Rows are points. Before rounding, the points of a table are all equally far from one centre. They may lie mostly on one side of it. Where is the centre, to within rounding?

Points (10 x 3)
-0.005, 0.028, 0.042
0.009, 0.049, -0.006
0.031, 0.022, 0.006
0.025, 0.045, 0.004
0.028, 0.042, 0.007
0.030, 0.038, 0.008
0.032, 0.030, 0.020
0.022, 0.049, 0.006
0.015, 0.047, -0.004
0.018, 0.051, 0.004
Centre: 0.004, 0.028, 0.015

Points (13 x 9)
0.037, 0.010, -0.018, 0.040, -0.036, -0.012, 0.046, -0.015, 0.032
0.017, 0.022, -0.024, 0.011, 0.008, 0.029, -0.027, 0.039, -0.006
0.045, 0.033, -0.017, 0.024, -0.013, 0.020, 0.027, -0.036, 0.033
0.031, 0.055, -0.033, 0.023, 0.020, 0.008, -0.017, 0.011, 0.005
0.027, 0.011, -0.021, 0.036, 0.006, 0.021, 0.033, 0.039, 0.060
0.036, 0.001, -0.004, 0.057, 0.004, 0.050, 0.012, 0.035, 0.031
0.048, 0.018, -0.032, 0.027, 0.019, 0.006, -0.023, -0.025, -0.028
0.033, 0.018, -0.048, 0.047, 0.038, 0.035, -0.002, 0.016, 0.003
0.030, 0.044, -0.004, 0.017, -0.023, 0.036, -0.015, 0.020, 0.013
0.023, 0.032, -0.029, 0.029, -0.027, 0.011, 0.007, 0.048, -0.003
0.062, 0.003, -0.036, 0.013, 0.036, 0.031, 0.016, -0.026, 0.048
0.016, 0.031, -0.025, -0.016, 0.000, 0.006, -0.004, 0.029, 0.000
0.060, 0.026, 0.020, 0.020, -0.017, 0.020, 0.008, 0.028, -0.004
Centre: 0.051, -0.007, -0.028, 0.025, -0.005, 0.001, -0.007, 0.009, 0.024

Points (21 x 18)
-0.030, -0.005, 0.010, 0.044, 0.001, 0.000, 0.016, -0.038, -0.030, -0.009, 0.058, 0.004, -0.032, 0.023, -0.031, -0.039, -0.044, -0.026
-0.019, -0.018, 0.000, 0.004, 0.014, 0.009, 0.083, -0.020, -0.012, -0.037, 0.032, -0.013, 0.003, 0.009, -0.094, -0.022, -0.028, 0.017
-0.056, 0.019, -0.009, 0.029, 0.010, 0.023, 0.014, -0.010, -0.031, -0.021, 0.060, -0.011, -0.022, -0.001, -0.017, 0.012, -0.047, -0.005
-0.055, -0.007, 0.012, 0.021, -0.011, 0.035, 0.043, -0.023, -0.031, -0.034, 0.031, 0.015, -0.005, 0.039, -0.038, 0.009, -0.032, 0.057
-0.051, -0.040, 0.015, 0.018, 0.017, -0.016, 0.066, -0.010, -0.020, -0.047, 0.041, 0.003, 0.001, 0.023, -0.011, -0.016, -0.036, 0.012
-0.046, -0.031, 0.000, -0.014, 0.007, -0.012, 0.018, -0.012, -0.049, -0.015, 0.029, 0.006, 0.007, 0.027, -0.006, -0.020, -0.042, 0.005
-0.004, 0.016, 0.009, 0.002, -0.012, 0.039, 0.042, -0.009, -0.023, -0.006, 0.074, -0.005, -0.014, 0.029, -0.046, 0.013, -0.022, 0.030
-0.032, -0.022, 0.017, 0.008, -0.011, -0.021, 0.046, -0.007, -0.040, -0.045, 0.035, 0.002, -0.030, 0.053, -0.028, 0.006, -0.024, 0.021
-0.034, -0.027, 0.002, -0.010, 0.010, 0.025, 0.028, -0.028, -0.036, -0.010, 0.061, -0.013, -0.014, 0.022, -0.050, -0.033, -0.046, 0.013
-0.038, -0.025, 0.002, -0.001, -0.012, 0.009, 0.021, -0.042, -0.029, -0.007, 0.032, -0.028, -0.019, 0.038, -0.024, 0.010, -0.028, 0.018
-0.062, 0.005, 0.015, 0.010, -0.001, 0.002, 0.021, 0.018, -0.005, -0.029, 0.011, -0.006, -0.040, -0.015, -0.047, 0.010, -0.054, 0.041
-0.045, -0.014, 0.034, 0.023, 0.017, 0.004, 0.003, -0.019, -0.045, -0.020, 0.044, -0.006, -0.014, 0.037, -0.031, 0.005, -0.036, 0.018
-0.034, -0.009, -0.006, 0.003, 0.018, 0.000, 0.024, 0.024, -0.038, -0.010, 0.023, -0.016, -0.047, 0.038, -0.041, -0.029, -0.036, 0.023
0.008, 0.008, 0.009, 0.044, 0.019, 0.011, 0.047, -0.037, -0.039, -0.058, -0.004, -0.010, -0.029, 0.008, -0.030, 0.028, -0.017, 0.017
-0.027, -0.005, 0.032, -0.016, -0.030, 0.023, 0.003, -0.044, -0.021, -0.039, 0.029, -0.001, -0.033, 0.016, -0.030, -0.025, -0.027, 0.000
-0.021, -0.041, 0.031, 0.028, -0.008, 0.000, 0.005, -0.035, -0.010, -0.040, 0.014, -0.019, -0.015, 0.061, -0.043, -0.021, -0.023, 0.001
-0.035, 0.030, -0.020, 0.021, -0.027, 0.017, 0.038, -0.016, -0.020, -0.039, 0.064, 0.032, 0.028, 0.001, -0.043, 0.036, -0.032, 0.017
-0.057, 0.005, 0.000, -0.030, -0.032, -0.002, 0.042, -0.019, -0.003, -0.014, 0.032, 0.019, -0.023, 0.018, -0.040, -0.015, -0.011, 0.015
-0.012, -0.023, 0.020, 0.009, -0.012, -0.009, 0.024, 0.011, -0.044, -0.018, 0.069, 0.001, -0.030, -0.001, -0.002, -0.006, -0.025, 0.014
-0.016, -0.002, 0.032, 0.037, 0.016, -0.006, 0.033, 0.010, -0.007, 0.029, 0.038, 0.011, -0.019, 0.023, -0.037, -0.006, -0.064, 0.033
-0.045, -0.028, 0.013, 0.018, 0.002, -0.006, 0.025, -0.041, -0.049, -0.040, 0.037, -0.009, -0.032, 0.028, -0.044, -0.016, -0.038, -0.003
Centre: -0.005, -0.003, -0.008, 0.028, -0.007, 0.005, 0.023, -0.005, -0.003, -0.031, 0.019, 0.008, 0.003, 0.005, -0.039, -0.014, -0.033, 0.012
